Each row of a before or after table is a point. One or more steps were done to the points. Then noise was added and the rows were shuffled. The steps act on how far a point lies along the listed directions, d1 being the first. Write out the steps. A step turns or swaps two directions, mirrors them in a line or flattens them onto one, adds a multiple of one to another, or multiplies one. Angles are multiples of 10 degrees, from the lower direction toward the higher: turns from -170 to 170, lines from 10 to 170 but not 90. Use the fewest steps. Two steps may share a direction if one is a turn and the other turns, adds or multiplies; they go together, in the order done. Otherwise the lowest direction goes first.

Directions:
(1): [-11 -39]
(2): [-39  11]
Before (12 x 2):
[[ 16  34]
 [-26 -52]
 [ 12  -1]
 [ 24 -41]
 [  6  21]
 [-17  -9]
 [ -6  20]
 [  5  -8]
 [ -8  15]
 [-28 -19]
 [-14 -32]
 [-19  57]]
After, 12 rows:
[[-17  -8]
 [ 45  16]
 [-61 -10]
 [-28  24]
 [ 29 -18]
 [  5  11]
 [-20  -1]
 [-20  11]
 [ 46 -38]
 [  5 -17]
 [ 15 -30]
 [ 10   3]]
Steps: turn d1 and d2 by -80 degrees

Directions:
(1): [39 26 -4 28  2 30]
(2): [-35  -4   8  49 -13   7]
(3): [-29  39  16 -23   4  27]
(4): [ 10   7   9 -10 -60  -3]
(5): [ -5  40 -23  10   1 -40]
(6): [ 13   7  54   8  11 -23]
Before:
[[-32  16 -39   4 -25  30]
 [  5  -8  53 -45 -13 -21]
 [ 46  17 -23  12  45 -25]
 [ 32  46   3   3  31 -22]
 [-21 -22  46   1  11  29]
 [ -4  30 -22 -20 -23  43]
 [-15   4 -18  12 -18  26]
 [ -1 -43  57 -33   7  20]
 [-12  -9  17 -21  40   0]]
After (9 x 6):
[[-10  27 -19 -24  -6  52]
 [-21 -19  41   9  17  23]
 [  0 -53  59 -32  10  22]
 [-22  12 -28  15 -19  25]
 [  0  -9  62 -48  -6  -4]
 [-10 -26  16 -18  38  -2]
 [ 59   2 -24  13  34 -23]
 [-31  23 -42   7 -19  19]
 [ 38  39   8   1  34 -13]]
Steps: add 0.5 times d2 to d5; turn d3 and d4 by -20 degrees

Directions:
(1): [ 38  21  10 -47 -36   8   2   0  31  14  49]
(2): [ 30 -27 -15  -5  48  31 -50 -30  17 -12  11]
(3): [-26 -40 -35  14 -46 -26 -22  -5  21 -33  26]
(4): [-28  19 -40 -30  13  44  31  19  17 -42  -5]
Before (12 x 11):
[[ 34 -30  -6  23  19 -19 -35 -24   4   4  12]
 [ 26 -31  22   8 -23 -18 -36 -21  10   2  22]
 [ 19 -22   8  36 -14 -30 -22  -5   3  21  -7]
 [  5 -33   2  12 -16 -35 -22 -21  18   5  10]
 [-21 -15 -11  28   6  -2  -7  -2 -19 -29  -2]
 [-37  -8   3  26  19 -17   2   9 -18 -17 -34]
 [-36  25   3  19  22  11  42  19 -22  -3 -34]
 [-19 -12 -19  -3 -20 -10 -14 -16  20 -25  14]
 [ -5  33   7 -20  41  38  26  26 -12   0 -26]
 [-54  21  -3  33   4  -1  43  24 -35 -22 -43]
 [ -2  15  19   4   9   8  24  10   2  -6 -12]
 [  5  -5 -10   1  11  -1 -29 -14  13  28  12]]
After, 12 rows:
[[ -9  26   1 -22 -50  -2  34  21  21   1  34]
 [ 32   1  17  17   2  -9  -8   0   3  29 -10]
 [ 26  25  17 -14  11  21   8   1 -10   2  19]
 [ -4  19  13  -2  35  13   5 -13 -11   3 -27]
 [ 19  30  26 -39 -16  -1  13  12  15  11  20]
 [ -1  56  21 -34 -59   3  54  27   7   5  29]
 [ -9   1   7   4 -25  -7  14  10  16 -15  10]
 [ 49 -16   0  10  43   4 -29 -25   2  11   6]
 [  0  -8 -16   8  26   5 -30 -17   7  23   1]
 [ 17 -18  27  21  29   2 -24 -19 -16   5 -20]
 [ 17  -2  25   7  32  -5  -3 -16  -3  25 -21]
 [-14 -10 -26 -21 -36   3  -6  17  30 -27  32]]
Steps: turn d1 and d3 by 160 degrees; multiply d2 by 1.3; multiply d4 by 0.7
